Each point is reached from the start by the listed moves, each made once or not at all, plus a little noise. Is the number of moves made odd or even? Then give how often each move was made.

Moves:
(1): 0.49; -0.16; -0.10; 0.49
(2): 0.43; 0.51; 0.42; 0.15
Start: 0.18; -0.03; -0.05; -0.22
Points:
0.66; -0.19; -0.14; 0.29 -> odd (1, 0)
0.20; -0.02; -0.06; -0.23 -> even (0, 0)
1.11; 0.34; 0.27; 0.41 -> even (1, 1)

Moves:
(1): 0.10; -0.82; 0.20; 0.12; 0.14; 0.45; 0.34; -0.10; -0.33
(2): 0.26; 0.44; -0.11; -0.03; -0.41; 0.08; 0.02; -0.26; -0.10
(3): -0.11; 0.10; 0.49; 0.13; 0.01; -0.24; 0.21; -0.33; -0.03
(4): -0.19; 0.08; -0.20; 0.58; -0.17; 0.20; 0.28; 0.14; 0.34
(5): 0.00; 0.12; -0.25; -0.07; 0.41; 0.01; 0.28; -0.14; -0.21
(6): -0.52; 0.07; -0.06; -0.25; -0.24; 0.57; 0.05; -0.25; 0.08
(7): 0.02; -0.13; -0.26; -0.33; -0.05; -0.16; 0.27; -0.20; 0.38
(8): 0.15; 0.15; 0.32; -0.29; 0.41; 0.20; 0.42; 0.33; 0.13
Start: 0.25; -0.08; -0.07; 0.38; -0.21; -0.02; 0.09; -0.01; -0.31
Points:
0.56; -0.24; 0.12; 0.79; -0.26; 0.90; 1.12; 0.11; -0.27 -> even (1, 1, 0, 1, 0, 0, 0, 1)
0.24; -0.09; 0.05; -0.12; 0.10; 1.30; 1.22; -0.41; -0.77 -> odd (1, 1, 0, 0, 1, 1, 0, 1)
0.61; -0.46; -0.47; 0.12; -0.12; 0.38; 1.01; -0.64; -0.58 -> even (1, 1, 0, 0, 1, 0, 1, 0)

Moves:
(1): 0.73; 0.03; -0.26; -0.30; -0.20; -0.06; -0.10; 0.20; 0.47; -0.02; 0.30; 0.22; 0.51; 0.27; 0.18; -0.13; 0.03
(2): 0.45; 0.52; 0.10; -0.18; -0.15; -0.25; 0.11; 0.25; 0.16; -0.02; -0.13; 0.07; -0.09; -0.42; 0.43; -0.45; 0.09
(3): 0.48; -0.75; 0.08; -0.13; -0.05; 0.15; -0.11; -0.12; 0.27; -0.15; 0.01; 0.49; -0.11; -0.03; 0.87; -0.44; -0.06
(4): 0.03; -0.06; 0.23; 0.08; -0.04; 0.31; -0.06; -0.21; 0.41; -0.04; -0.12; 0.16; 0.05; 0.05; -0.28; 0.11; 0.14
(5): -0.07; -0.15; 0.43; 0.25; 0.39; -0.31; -0.18; -0.12; -0.64; 0.27; 0.22; 0.07; 0.11; -0.39; 0.17; 0.38; 0.48
(6): 0.22; -0.03; -0.23; -0.20; 0.57; 0.34; 0.03; -0.10; -0.08; -0.07; -0.15; 0.22; -0.22; 0.08; -0.08; 0.05; 0.27
(7): 0.16; -0.13; 0.21; -0.03; 0.22; -0.17; 0.31; -0.05; 0.12; -0.01; 0.09; -0.14; -0.06; 0.19; 0.03; 0.06; -0.34
(8): -0.40; -0.36; 0.00; -0.03; 0.13; -0.15; 0.04; 0.40; 0.05; -0.07; -0.23; 0.24; 0.32; -0.09; -0.80; -0.26; 0.00
(9): -0.48; -0.33; -0.04; -0.01; 0.28; -0.09; 0.17; -0.08; 0.22; 0.20; -0.35; 0.06; 0.29; -0.27; -0.06; -0.07; -0.28
(10): 0.34; 0.11; 0.26; 0.02; -0.06; 0.08; 0.13; -0.10; 0.01; 0.50; -0.27; -0.03; -0.21; 0.16; 0.03; -0.29; -0.23
(11): -0.32; 0.07; 0.11; 0.31; -0.04; 0.20; 0.04; 0.04; 0.04; 0.14; 0.56; 0.30; -0.03; 0.00; 0.13; -0.39; -0.30
(12): -0.02; 0.08; -0.22; 0.31; 0.05; 0.02; 0.06; -0.43; -0.07; 0.01; -0.10; 0.77; -0.43; -0.15; -0.22; -0.35; -0.36
(13): -0.18; 0.11; 0.35; -0.06; -0.25; 0.25; 0.16; 0.03; -0.59; -0.50; -0.49; -0.03; 0.63; -0.14; 0.06; 0.27; 0.40
(14): 0.04; 0.10; 0.15; -0.38; 0.21; -0.26; -0.52; 0.05; 0.04; -0.19; -0.28; 0.23; 0.10; 0.54; -0.07; -0.22; 0.10
Start: -0.18; 0.01; -0.06; 0.20; -0.48; 0.12; 0.25; -0.03; -0.24; 0.35; -0.57; -0.03; -0.11; -0.10; -0.36; 0.75; -0.19
Points:
0.85; 0.11; 0.83; -0.47; -0.23; 0.66; 0.06; 0.03; -0.40; 0.06; -1.31; 1.18; -0.07; 0.07; 1.01; -0.75; 0.05 -> odd (0, 1, 1, 0, 0, 1, 0, 0, 0, 1, 1, 0, 1, 1)
-0.27; 0.10; 0.75; -0.08; 0.15; 0.77; 0.23; -0.29; -0.34; -0.37; -0.97; 0.71; 0.39; 0.59; -0.51; 0.60; 0.10 -> even (0, 0, 0, 1, 0, 1, 1, 0, 0, 0, 1, 0, 1, 1)
1.28; -0.08; 1.43; -0.14; -0.71; 0.24; -0.28; -0.01; 0.00; 0.39; -0.80; 1.48; 0.80; -0.07; 1.16; -0.41; 0.46 -> odd (1, 1, 1, 1, 1, 0, 0, 0, 0, 1, 1, 0, 1, 1)
-0.94; -0.84; 0.27; 0.29; 0.64; 0.58; 0.79; -0.07; 0.52; 0.54; -0.74; 0.83; 0.16; -0.15; -1.42; 0.30; -0.76 -> even (0, 0, 0, 1, 0, 1, 1, 1, 1, 0, 1, 0, 0, 0)
